Each row is a point. Two turns around zero, p and q, are shown by what they do to some points. Where does a point land after both, in the order given? Backwards means that the second turn is done in reverse. Each puzzle has new turns, and all numbers are rounded.
In the rows, zero is written as 128.

Turn p:
[ 82 163 124] -> [164 170 111]
[156 132 131] -> [132 102 138]
[132 115 143] -> [116 128 144]
[168 118 137] -> [118  92 147]
[102 112 105] -> [112 148 100]
Turn q:
[113 135 134] -> [116 137 119]
[105 118 140] -> [119 154 128]
[156  71 115] -> [169 133 178]
[117 141 137] -> [118 133 113]
[134 157  89] -> [104  86 132]
[144 146 153] -> [144 125  97]
Where do these land?
q, then p: [111 145 147] -> [140 133 100]
p, then q: [161 123 183] -> [159 177 100]
q, then p: [115 103 116] -> [143 139 152]
p, then q: [126 157 110] -> [144 101 142]
q, then p: [108 132 111] -> [128 154 130]
p, then q: [147 108 102] -> [113 141 160]

Turn p:
[112 128 132 163] -> [161 118 133 144]
[157 144 115 105] -> [107 158 132 108]
[ 85 176 132 124] -> [156 144  72 133]
[162 114  93  89] -> [ 89 137 145  81]
[133 110 134 141] -> [129 115 145 137]
[130 101 132 127] -> [117 107 141 131]
[117 123 158 147] -> [137 117 127 163]
Turn q:
[155 124 137  96] -> [161 105 138 139]
[140 166 118 171] -> [134 179  97 126]
[106  94 121 107] -> [104  90 139 126]
[106 121 157 127] -> [115 133 162 122]
[115 162 123 102] -> [148 125 127  88]
[115 110 142 158] -> [ 98 145 140 143]
[159 119  98 136] -> [135 120  92 153]
Where do these land?
p, then q: [145 135 120 173] -> [160 153 144 150]
q, then p backwards: [166 165 158 132] -> [134 168 120 173]
p, then q backwards: [110 112 139 117] -> [129 109 108 121]
p, then q: [120 105 118  93] -> [105  95 135 113]
q, then p backwards: [ 98 123 105 125] -> [123 113 117  95]

Turn p:
[149 173 109  87 135  98] -> [153 132 145 189 135 157]
[132 116 105 159 124 155] -> [131 127 131 112 102  90]
[119 124 157 161 116 132] -> [116 104 119 103 148 110]
[137  97 128 150 172 140] -> [128 117 150  86  95 138]
[160 137 134  97 115 116] -> [109 136 148 164 139 141]
[132 159 119  98 136  77] -> [160 136 143 164 156 163]
[ 99 119 147 139 127 163] -> [112 117  90 103 116 120]
[100 111 134 152 129 159] -> [122 121  99  93 113 110]
[124 115 120 108  99 112] -> [122 163 126 138 148 125]
Turn q:
[134  91 126 133 127 111] -> [124 125 113 124 139  92]
[137 136 143 104  98 113] -> [135 129 159 121 160 128]
[154 101 152 130 136 135] -> [137 158 116 144 141 104]
[121 139 142 121 148 119] -> [109 140 122 126 136 145]
[146 158 112 173 166 133] -> [144 148  89 104  90 155]
[ 85 123  76  78 107 154] -> [122  50 147 167 128 141]
[118 148 144 156 114 130] -> [125 145 150 110 103 132]
Where do these land?
p, then q backwards: [117 149 127 131  93  86] -> [166 108 140  89 122 122]
q, then p: [125 114 141 132 130 129] -> [143 124 125 129 140 129]
p, then q: [128 123 148 105  92 140] -> [101 108 120 115 100 143]
q, then p: [156 113 103 115  94 141] -> [112 123 180 116 132 133]
q, then p: [111 137 110 131 135 147] -> [114 139 121 118 128 102]
p, then q: [116 115 137 189 151 153] -> [124 101 134 141 188 101]
p, then q: [130 117 161 105 156  72] -> [127 160 115 189 111 150]
p, then q: [141 160 149 136 153 144] -> [129 124 126 145 120  81]
p, then q: [128 124  76 109 147 141] -> [168 137 166 106 125 134]

Turn p:
[123 178 124 125 126 165 114 136 100] -> [132 107  94 108  81 140 118 119 148]
[155 111  94 100 108 107 130 147 136] -> [102 157 132 129 120 121 156 165 106]
[123 128 131 113 111 162  85 119 119] -> [140 138 121 129  95 104 127 129 170]
[145 137  94 133 162 169 125 127 136] -> [127 143 123 140  91 153 151  88 126]
[163 100 127 138 143  71 137  97 116] -> [143 114 155 119 172 113 177 135  97]
[107 120 153 176 120  84 119 116 134] -> [132 108 130 125 196 129 126 130 152]
[109 135 145 116 160 118 142 130 167] -> [131 146 160 116 141 155  97 113 117]
[151 118 167 139  84 109 138 128 136] -> [157 123 118 146 159 122 120 176 124]
[ 90 134 132 138 120 127 161 113 125] -> [122 121 108 122 150 116  94 107 113]
[114 119 113 101 146 169 127 169 111] -> [ 93 124 140 147  72 128 112 118 129]
Turn q:
[124 141 121 132 136 149 174 154 138] -> [121 105 129  98 118 163 120 121 155]
[145 103 131 128  94 139 176 153 162] -> [112 131 156 111 148 173  99 157 157]
[143 127 148 115 110 126 158 159 106] -> [155 148 144 123 117 152 109 125 160]
[137 145 119  97  92 138 153 117 140] -> [112 111 149 163 123 149 106 129 151]
[108 104 110 112 112 132 157 147 151] -> [ 94 128 132 112 143 135 101 134 161]
[118 114 108 108  97 150  87 126 109] -> [120 143  96 161 122 107  89 137 118]
[100 127 159 143 169 120 105  88 128] -> [133 122 133 115 147  97 153  89  81]
[174 122 115 103 139 136  88 129 105] -> [125 170 107 162  93 135 142 138 108]
[118 159 159 159 175 103  85 128 137] -> [152 116 139  97 106  86 170 124  84]
[109 123 132 179 155 133  99  93 120] -> [144 110  98 116 157 108 152 120  79]
[154 144 111 118 103 108 115 135 110] -> [144 137 125 163 110 122 135 152 148]
[105 126 124 141 154 101 140 109 130] -> [123 117 128 113 152 109 158 108 134]
Where do these land?
q, then p: [144 117 181 158 128 146 127 102 141] -> [154  78 144 135  89 116 136 122 123]
q, then p: [138 110 171 122 113 142 132 153 104] -> [164 127 120 111  95 142 143 145 151]
p, then q: [ 45 123 126 110 142 141 135 150 136] -> [118 115 133 142 133  54 115 117  84]
p, then q: [126 129 108 138 145 142 113 132  99] -> [114 121 137 135 166 130 116 126 138]
p, then q backwards: [145 105 111 103 144 146 118 106  74] -> [112 179 133 119 161 101  96 125 132]
q, then p: [137 125 110 141 124  84 132 145 144] -> [112 136 144 133 136 159 103 146 106]
q, then p backwards: [141 120 151 135 145  92 141 153 141] -> [142 130 124 103 142 102  93 113 142]
q, then p: [129 118 117 146 105 138 112  48 122] -> [113  77 137 148 146 135 164  74 126]
p, then q: [125 220 109 118 108 133 141 139 143] -> [ 84 123  86 172  82 133  85 132 142]
p, then q: [119 114 112 127 119 140 148 136 145] -> [145 104 110 129 126 111 134 125 125]
p, then q: [141 124 111 105 109 132 106 144 140] -> [136 103 143 118 111 124 111 141 151]
p, then q: [145 130 128 132 153 100 131 128 146] -> [136 133 132 119 116 153 122  97 119]

Turn p:
[116 172 153 156  99 150 136 133 109 136 112] -> [150 111 102  87 126 127 128 141 167 103 139]
[104 110 145 129 110 169 126 137 134 118  94] -> [ 98 101 150 118 123 125 136 146 163 117 152]
[157 113 101 129 172 119 151 114 155 143 134] -> [135 137 139 149 121 155 141 129 107 176  94]
[162  93  87 105 101  82 142 102 146 161 126] -> [168 109 158 155 104 121 111 103  77 171 140]
[112 113 131 108 156 104 131 115 135 152 151] -> [135 133 141 150 144 104 136 136 101 134  95]
[ 99 140 142 117 112 158 117  96 144  79  96] -> [100 124 136 141 130 119  86 145 190 124 144]
[113 159 138 147  94 138 132 169 137 113 139] -> [118  97  99 104 134 149 116 120 135  85 133]
[156 130 101 108 150 129 112 131 118 158 163] -> [147 168 149 122 119 142 134 123  87 123 108]
[144 103 171  93 139 131 141 113 136  91 108] -> [113 131 153 169 148 119 140  97 173 139 134]
[118 145 151 176 108 138  91 140 124 120 125] -> [102 124  96  78 115 110 121 121 145 112 133]
[142 125  93 111 170  87 124 143 113 148 128] -> [142 158 129 134 158 138 139 132  75 158 129]
[114 133 122 157 127 131 132 143  84 117 160] -> [126 145  84 128 114 127 148 142 115  94 136]
Turn q:
[ 87 117 121 132 153 135 119 152 120 138 103] -> [144 109 156 139 141 135 127 124 167 131 101]
[144 135 153 157 127 155  97 120 126 158 125] -> [139 119 104 104 121 102 111 162 131 145 103]
[106 103 115  90 125 144 147 155  96 107 117] -> [120 127 149 152 165 138 117  92 129  93 108]
[142 170 120 100 112 107  97 112 144  84 120] -> [ 61 131 150 115  99 139 123 139 117 126 153]
[137 131 141 148 152 131 154 138 163 143 135] -> [166 134 115 105 114 154 148 132 129 135 127]
[ 90 171 119 113  99 151 153 131 110 148 122] -> [122 139 170 113 167 119 129 110 103 164 108]
[148 101 170 153 142 154 157  81 150  85 124] -> [141 184  88 124 141 161 119 178 133 102 143]
[147 109 114  94 124 112  97 145 163 158 117] -> [137  72 145 120  99 121 133 135 111  98 138]
[ 96 147  98 165 107 110  88 147 147 157 169] -> [120  74 119 147 115 122 155 130 125 198 126]
[144 124 149 114 135  99 139 112  90  84 163] -> [ 98 159  93 136 134 130 105  93 140 116 168]
[157 105  89  90 159 129 128 124 137 125 114] -> [143 125 152 151  89 139 109 119 113  84 131]
[141 127 141 156 112 132 152 141 107 122 116] -> [127 156 108 122 142 111 151 122 134 121 108]
[125 125 135 151 119 104 137 107 111 154 139] -> [145 137 115 132 135  94 136 127 134 150 150]
Where do these land?
q, then p backwards: [146 166  96 102 154 152 130 104 105  96 165] -> [163 123  78 122 127 117  91 112 155  92 151]
p, then q: [106 153 126 131 143 114 145 147 108 154 109] -> [147 129 126 129 103 141 120  88 129 104 114]
q, then p backwards: [170 107 154 171  83 107 106 144 123 149 120] -> [ 85 115 167 184 129 113 132 127  94 143 138]
p, then q: [105  96 153 115 107  85 130 115 106  87 144] -> [123 143 108 171 106 124 155 133 159 165 162]
p, then q: [148  99 109 116 146 136 126 151 152 149 113] -> [155 136 122 106 170 115 105 124 133 128 119]
p, then q: [139 150 120 125 135 124  84  78  91 118 122] -> [ 93 109 141  92  88 118 135 117 114 164 145]
q, then p: [164 147 124 112 122  91 150 131 146 156 117] -> [168 128 124 168 126 117 123  99 133 101 137]
p, then q: [ 92 129 133 135 164 157 148 133 152  93 139] -> [138 118 152 139 142 162 158 146 155 133  87]
q, then p: [ 94 123  90 158 132 152  80 139 152 152 122] -> [111  81 145  95 118 121 177 118 119 151 151]
q, then p: [137 120 151  96 112 129 116 138 135 112 125] -> [ 98 143 132 157 137 123 124 141 128 113 135]
q, then p backwards: [140 138 120 124 113 146 162 133 131 130 101] -> [135 127 130 111 150 133 112 139 117 156 154]
q, then p backwards: [ 93 107 159 151 124 143 158 123 134 139 160] -> [134 166 127 124 153  92 158 141 113 127 100]

Turn p:
[148  99  96 171 105  93  91 120 105 134 157 115] -> [ 95 123 130  99 114  80 106  83 137 125  86 116]
[160 134 118 148 168 141 128 114 130 108 105 171] -> [167  88 151 134 142 147 160 100 126 130 114 120]
[131  88  90  99 151 139 135 117 141 133 144 110] -> [121 124 179 156 111 123  92 136 114 126 119 139]
[126 149 152 117 113 141  84 140 159 108 165 135] -> [117 151 137 100 163 119 143 161 120 166 120 103]
[150  92 121 162 166 156 121 153 133 156  89 153] -> [197 125 141 119 120 154 109  92 108 108 105 118]
[158 134 116 123 130 158 161 134 113 108 114 100] -> [158 116 142 142  98 105 148 152 141 107 134 143]
[119 137 150 115  95 103 106 106 106 106 102 111] -> [ 91 115 105 114 135 114 140 134 134 100 161  99]
[102 142 160 121 171 124 160 149 118 130 138 145] -> [140 164 120 165 134 170 148 121 147 139 136 135]
[162 126 133 108 132 137 132  97 149 139 157  97] -> [117 124 139 157 109  97 134 151  88 147 118 124]
[122 124 137 148  92 134 107 113 128 136 137 149] -> [119 111  99 105 143 125 113 133 129 138 106 111]
[115 125 157 103  94 131 144 119 141  98 104 114] -> [128 118 111 137 140 114 122 163 137 122 178 112]
[ 87 144  98 129 148  87 154 141 148 131 157  96] -> [ 93 159 145 135 103 132 118 107 144 165 156 171]
[114 140 110 124 112 158 125 111 110 160 112 127] -> [121 107 112 111 106 153 119 151 117 107 113 142]
[ 98 159 156 122 115  89 146 177 111 145 110 169] -> [130 166  79 119 173 159 140 107 149 112 149 160]
Turn q:
[110 126 124 143 158 118 124 106 135 163  97 136] -> [131 123 136 101 131  71 142 131 134 125 122 122]
[167 110 125 110 137 128 146 121  93 141 145 154] -> [138 131  84  92 117 150 133 128 148 137 149 135]
[137 129 109 146 153 118 153 156 143  92 135  90] -> [131 151 164 135  84 137  95 127 107 126 148 124]
[153 129 166 157  92 160 122 145 115 130 114 123] -> [140 100 109 179 124 137 144 125 146  98 151 122]
[146  98 165 150  92  93 156  93 159 148 124 117] -> [201 107 110 141 122 109 129 152 108 118 108 159]
[109 137 109 158 150 155 123 140 157 123 140 144] -> [118 142 141 134 136 113 119 137 112 131 136  73]
[112  89  93 116 106 118 105 151  97 153 154 106] -> [131 174 111 129 164 130  99  82 142 122 133 154]
[137 127 101 120 141 151  87 125 148 109 118 130] -> [108 130 133 129 117 132 123 100 135 129  95  88]
[104 151 153 154 149 165 166 121 135  93  89  85] -> [138  86 207 146 107 122 129 141 135 122 158 114]
[140 171 116  94 133 113 129  84 124 155 123 148] -> [104  95 105  96 129 111 144 130 123 175 111 145]
[104 129 111 109 119 106 138 159 111 124 101 153] -> [ 99 136 134 101 145 136 144 117 102  98 138 149]
[146 111 142  91 127 121  93 149 141 153 145  97] -> [137 170 117 156 119 132 149 100 146 148 102 150]
[102 141 141  94  87 157 117 107 117 119 152 160] -> [115 103 116 134 187 170 141 137 135 146 112 124]
[123 142 138 151 148  89 132 133 118  90 156 150] -> [104 144 125 119 114 138  99 186 119 115 128 133]
Where do these land?
p, then q backwards: [158 108  90 153 114 128 139 129 119 102 135 123] -> [124 123 129 142 140 124 115  90 124 142  92  96]
q, then p backwards: [126 123 159 174 120 144 100 115  76 145 145 143] -> [109 111 151 114  76 125 164 130  98  91 122 142]
q, then p: [143 135 162 103 100 124 124 158 121 129 119 123] -> [159  98 115 135 128 140 123 130 160 147 113 141]
q, then p: [ 93 106 161 155 149 120 130  96 111 127 101 136] -> [149 159 152 145 167 105 133 114 125 134 166 118]
q, then p: [142 125 133 142 164 139 145 114 157 115 143 116] -> [130 154 103 111 122  93 129 141 105 114 128 130]
p, then q backwards: [124 113  98  78 126 131 115 149 122 135 170 114] -> [ 79 139 134 132 147  87 106 142 129 102 138 111]
q, then p: [ 73 148 161 116 108 160 106 150 142 125 105 154] -> [162 148 126 168  90 155 135 110 165 145 157 115]
q, then p backwards: [ 97 171 131 122 128 143 145 110 130 114 112 119] -> [132 133  98 107 134 130 115  94 153 100 135 135]
p, then q: [160 129 124 164 129 130 103 119 126 140 100  93] -> [141 106 119 119 131 159 111 110 130 128 115 179]
q, then p backwards: [174 129  78  81 131 135 135 118 104 132 139 146] -> [ 86 155 128 187 124 104 110 119 139 156 118 137]
p, then q backwards: [148 132 124 109 144  98  99 123 153 108 182 127] -> [ 78 165 114 106 147 134 109 137 156 148 129 116]
q, then p backwards: [127 116 133 163 155  82 140 168 150 135 123 126] -> [153 123 136 101 123 134 128 159 126 151 124  68]
q, then p: [ 99 130 111 104  98 131 182 114 152 158  93 144] -> [123 130 131 205 129 132 137 114 131  87 101 123]
